Each row of a before or after table is a point. One or more steps were done to the points. Then noise was added and the rows were shuffled. The steps act on columns, c1 being the first. What was done? A step turns or swaps two columns, mirrors them in a line or flattens them onto one, adds a multiple of one to another, or multiplies or shifts one. Angles are multiples of 10 degrees, from the lower column toward the higher: turns from -170 to 170, lines from 10 to 170 but not 90. Use the fewest steps. Two steps may share a column if one is a turn and the other turns, adds or multiplies; they go together, in the order done. Otherwise the lowest column goes first.
(in the rows, 128 means zero)

Before, 8 rows:
[[170 135 164]
 [106 161 133]
 [ 93 160  96]
 [ 71 152 119]
 [ 84 164  67]
 [ 59 132 114]
 [160 132 109]
 [241 220 109]]
After, 8 rows:
[[135 117 117]
 [143 110 140]
 [ 95 171 126]
 [ 98 158 128]
 [129 127 118]
 [ 96 168 124]
 [ 93 173 103]
 [ 98 166 110]]
Steps: flatten c1 and c2 onto the line at 130 degrees; multiply c3 by 0.4

Before, 12 rows:
[[115 124 184 136]
 [124  49  85 174]
 [133 117 209 153]
 [118  67  84 136]
 [140 137 190 133]
 [ 96 132 160 161]
 [146 102  49 191]
 [ 78  93  67 131]
 [130  99 100 182]
 [ 77  81  66 145]
 [ 97 121 223 178]
 [117  66  43 150]]
After:
[[ 92 134 161 152]
 [ 73  77 115 137]
 [117  69 107 149]
 [140 134 180 134]
 [ 88 126 228 175]
 [112 127 186 136]
 [117  67 147 137]
 [131 103  79 191]
 [119  98 124 178]
 [118  51 164 174]
 [ 78  94 100 116]
 [131 122 219 154]]
Steps: turn c1 and c4 by 10 degrees; add -1 times c2 to c3

Before, 8 rows:
[[161 154  81  57 155 164]
 [106  84 112 151 148  82]
 [120  76 107 131 137 163]
 [124  69 153 130 171 119]
 [135 174 105  47  96 140]
 [ 97  81 110  74 139 105]
 [ 90 124 108 147 164 160]
 [164 112  98 153 165 119]]
After, 8 rows:
[[ 78  96  80 156 153  94]
 [111 163 158 153 227  81]
 [ 70 126 125 103 248  80]
 [123  90 151 144 239 122]
 [ 73 118 134 150 167 153]
 [175 136  54 163  42 172]
 [156 161  67 187 217 134]
 [ 84 105 154 141 169  64]]
Steps: swap c1 and c2; turn c3 and c4 by -100 degrees; multiply c5 by 3; turn c5 and c6 by -20 degrees

Before, 14 rows:
[[217 150 100  87  74 194  98 198]
 [100  93  67 119 138  86  73 119]
 [121  64  92 144 104  49  84  66]
 [128 168 161 116 188 146 172  81]
 [ 89  49  44 143 116  91 135  79]
 [143 137  98 109 115 175 121 170]
 [159 164 105 125 221 163 117 113]
 [ 82  84  68  98 120 117  92  40]
 [140 171 126 106 150 166 107  97]
 [167 182  85  84 184 122 158  78]
 [133 170 101  59  74 143 116 177]
 [141 231 108 146 141 166 147  78]
 [139 190 115  92 104 161 122 194]
 [163 141 121  74  99 176 115 176]]
After:
[[182 166 156 175 178 123 170  78]
 [142 163 116  91 176 175 136 176]
 [ 85  83  92 115 155 117 187  39]
 [190 138 123  96 158 159 141 196]
 [163 160 116 219 145 164 150 113]
 [ 50  89 135 119 111  93 211  79]
 [171 138 109 146 153 167 130  97]
 [ 67 120  85 107 109  46 164  67]
 [138 143 120 113 144 175 155 167]
 [170 128 173 186 149 148  98  81]
 [ 94 101  75 137 139  86 189 119]
 [231 142 146 144 113 165 148  78]
 [151 215  98  68 161 193 155 199]
 [169 130 115  65 188 140 155 177]]
Steps: swap c1 and c2; turn c3 and c7 by -90 degrees; turn c4 and c5 by -80 degrees

Before, 8 rows:
[[100 109 193 151 131 105  78  81 152]
 [122 152  78 111  49 126 142 123 141]
 [149 124 120 156 107 147 121 122  91]
 [139 151  73 155 156 154 156 127 158]
 [135 110  77 115 170 156 124  46 113]
 [ 98  96  96 140 182 121 110 116 163]
 [135 136 175 130 135 103  70 112 126]
 [131 117 169 113 106 155 127 141 126]]
After:
[[133 129 176 200 131 102  72 111 125]
 [138 124  74  71 164 151 158 128 157]
 [151 140 118 143 110 147 124 122  93]
 [136  84  78  39 101 159 123  46 110]
 [123 201  78  37  94 125 142 123 140]
 [ 97  68  95  92 133 122 110 118 165]
 [127 139 170 175 109 155 131 143 126]
 [ 97 113 193 247  93 102  79  82 150]]
Steps: turn c2 and c5 by 50 degrees; add 0.5 times c8 to c5; add 1.5 times c3 to c4

Before:
[[123 156 100  92 155 160 154 176 157 156 108]
 [220 142  59 157 165 143  62  98 176  97 187]
 [159 154  87 166  86 103 234  65 123 126 175]
 [168 175 118 153 198 177  15  71 147 123 145]
 [185 145 104 192  94 101 184 134  66 127 179]
 [112 156  83 155  96 189 131 163 192 123  63]
 [ 94 147  80  98 148 190 161 154 119  89  52]
 [165  93 113 135 136 156  40  84 159 111 183]
 [164 141 110 111 107 124 148 140 171 108  43]
 [105 151  97 125 131 137 165 143 123 168  74]
 [191 177 148 136  90 154 194 119  97 130 190]
 [128 119 150 156 156 164 214 182 180 115  68]
 [ 81 175 142 124 129 120 183 194 167  91  90]]
After (13 x 11):
[[ 87 171 143 134 129 152  98  46 166  94  91]
 [167 188 119 103 198  98 216 221 144 121 147]
 [186 135 104  62  93 159  80 103  63 127 178]
 [161 141  86  92  86 160   6 150 123 128 178]
 [104 150  93 134 132 127  98 101 124 166  77]
 [161 107 113 124 137  88 196 202 160 110 183]
 [113 177  81 102  95  77 139  91 190 120  64]
 [192 183 149 120  91 122  62 111  96 130 191]
 [126 168 101 167 154 108 118  72 156 156 108]
 [218 150  57  98 168 124 177 181 179  96 187]
 [129 131 152  99 155  90  65  46 178 115  68]
 [ 94 166  85 158 149  79 103  94 117  89  53]
 [164 137 112 143 108 135 112 109 170 106  42]]
Steps: mirror c2 and c6 in the line at 10 degrees; multiply c4 by -1; turn c7 and c8 by -160 degrees

Before:
[[ 85 137 102 161 108 121 137 172 128 147 117  78]
 [165 116 140 113 130 139 220  65  55 173 167 156]
 [ 94 160 136 142 154 102  93 104 147 130 103 201]
 [ 89 200  97 141 135 156  99  61 111 120 148 208]
 [134 161 137  84 183 161 208  60  96 180 156 126]
 [ 63 138 150 113 104  98 158 213 115 115 162  90]
 [ 92 167 142 138 118 145 132 211 101 113  90 120]
 [ 49 114 125 145 152 130 160 162  85 108 117 109]
 [128 133 140 116 134 178 249  59 126 160 155 169]
 [ 93 140 140 123 106 110 153 157 114  73 104  64]]
After:
[[145 199 176 141 192 168 114  45 113 124 140 133]
 [125 160 118  79 113 102 172  61  94 184 201 186]
 [152 139 173 164  98 117 138 192 127 146 124 126]
 [197 133 139 115  95  89 112 209 114 111 159  89]
 [161 142 132 122 100 100 152 193 120  72 111 151]
 [133 134 117 112 170  88 206  63 127 159 231 160]
 [164 171 136 142 100 138 163 183 102 111 107  69]
 [166 162 134 140 155 125 112  59 145 126  80 103]
 [194 113 169 148  88 107 156 140  86 104 138 113]
 [100 115 103 113 167  78 159  81  53 174 208 163]]
Steps: turn c1 and c3 by -150 degrees; turn c8 and c12 by -130 degrees; turn c5 and c8 by -140 degrees; turn c6 and c7 by 40 degrees; turn c7 and c11 by 40 degrees

Before:
[[132 129 119  60 140 136  99 116 112 173  91 128 149 153]
 [ 74 107 159 117 169 101 162 126 117 123 178 105 150 134]
 [168 174  91 121 152 102 141 116 121 128 100 115 110  99]
 [ 77 111 136 135 120 101 166 106 139 147 174 102 125 156]
 [148 162  99 148 136 152 152 139 128 131  64 118 132  98]
 [150 112  80 151 169 106 165 120 127 130  85 101 123 115]
 [154 120 118  77 113 135  71 102 133 117  88 154 158 130]
 [111  90 151 119 130  96 189 140 133 159 194 111 158 134]
 [139 135  86 138 161 120 156 160 123 124 110 138  90 124]
 [ 82 136 136 119 156  60 172 135 177 130 155 133 164 152]]
After, 10 rows:
[[182 120 109  77 112  70 121 103 131 117 112 153 158 131]
 [127 132 119  64 140  97 120 117 112 174 113 128 150 150]
 [ 96 137  89 139 159 155 135 160 121 126 121 137  90 127]
 [174 173  74 122 153 140 153 117 123 128 115 115 113  98]
 [  8 112 162 135 120 168 155 106 139 148 148 104 126 156]
 [119  86 157 119 130 191 159 140 133 159 155 111 160 134]
 [112 114  76 153 169 163 148 122 128 129 110 102 122 116]
 [ 34 106 182 118 169 162 154 126 115 121 148 105 151 133]
 [133 161  92 148 139 153 103 138 127 131 102 119 131  99]
 [ 18 136 158 117 155 171 194 136 177 130 138 134 162 152]]
Steps: turn c1 and c3 by -30 degrees; multiply c1 by 3; turn c6 and c7 by -90 degrees; multiply c11 by 0.4
